Each wall is flat, endless, passes through zero and stands at right angles to its row. A trip goes straight from one point to another. List the walls that it crosses, first one first.
(in the rows, 100 means zero)

Walls:
(1): [77,82]
(2): [120,94]
(3): [53,131]
(4): [50,158]
(5): [77,120]
(6): [154,105]
(7): [90,130]
(8): [157,47]
Trips:
[125,155] to [104,120] => 2
[133,64] to [98,83] => 1, 6
[89,132] to [126,144] => 6, 2
[115,86] to [115,92] => none

Walls:
(1): [98,126,116,96,6,122]
(2): [97,83,107,114,35,117]
(3): [62,84,88,121,80,77]
(4): [74,41,89,66,136,112]
(5): [84,136,63,114,86,105]
(6): [108,107,84,141,99,75]
(7): [82,108,131,138,68,94]
(8): [118,105,100,124,99,35]
(9): [173,24,110,126,96,104]
Trips:
[123,52,88,86,29,134] to [123,121,94,129,118,73] => 4, 6, 8, 5, 3, 1, 2
[89,127,97,74,80,111] to [105,120,132,121,110,94] => 7, 2, 8, 6, 5, 1
[79,52,130,44,80,66] to [98,105,69,89,97,83] => 9, 1, 2, 5, 6
[71,63,104,97,132,129] to [57,83,89,97,149,117] => 9
[102,103,99,77,137,104] to [40,74,138,114,87,96] => 3, 7, 2, 1
[86,67,121,97,173,86] to [89,111,101,84,113,156] => 8, 9, 5, 1

Walls:
(1): [116,74,118,127,108,157,60,93,123,89,84]
(2): [31,107,45,83,102,130,130,78,108,37,90]
(3): [147,116,111,48,76,115,90,92,54,98,58]
(4): [76,91,54,114,114,32,89,113,80,131,83]
(5): [114,118,123,104,102,129,63,112,106,126,117]
(6): [88,92,71,118,67,75,130,136,86,86,77]
Trips:
[119,100,59,82,108,100,93,102,103,103,111] to [40,84,122,110,85,104,49,88,100,86,120] => 5, 3, 1, 4
[141,48,121,48,58,137,46,126,90,87,91] to [78,121,101,71,131,121,65,79,74,105,118] => 2
[113,83,77,42,46,109,96,96,87,101,63] to [92,85,86,100,35,53,92,84,53,84,125] => 4

Walls:
(1): [99,95,118,128,78,108,126,107,134,86,75,67,113,106,67,144,110,92]
(2): [114,165,94,131,133,68,106,75,112,103,86,109,110,60,64,96,63,85]
(3): [118,86,89,91,83,47,73,103,100,96,119,72,148,65,118,117,70,73]
(4): [77,94,114,88,81,111,75,114,131,95,104,91,82,92,127,99,95,99]
(5): [141,108,83,102,77,132,115,141,134,128,133,145,141,38,92,61,77,99]
(6): [100,95,99,65,122,97,77,79,129,111,91,42,74,102,107,53,71,89]
(7): [102,90,108,59,102,82,55,134,82,93,113,72,86,75,133,139,95,129]
(8): [131,90,72,76,99,89,65,113,128,72,100,97,97,101,150,101,129,150]
(9): [101,102,76,111,148,122,92,106,129,128,62,131,54,78,89,157,127,104]
(10): [153,106,48,96,107,71,140,63,41,98,146,116,105,105,103,82,107,101]
(11): [54,87,93,53,107,116,59,130,91,83,75,141,96,97,106,67,68,131]
Trips:
[133,117,70,111,81,152,100,119,96,187,108,98,94,101,90,87,82,100] to [117,68,78,121,123,85,136,12,95,127,99,47,93,99,19,116,90,82] => 1, 5, 3
[92,139,134,65,112,68,119,131,83,103,59,138,94,141,110,121,110,82] to [168,107,113,68,75,94,87,55,58,95,101,60,95,123,61,128,110,72] => 1, 10, 11, 9, 3, 6
[76,53,78,110,91,136,103,122,195,86,87,109,104,81,62,76,32,111] to [68,64,75,62,94,116,106,138,127,120,68,192,140,112,100,123,115,98] => 2, 8, 6, 1
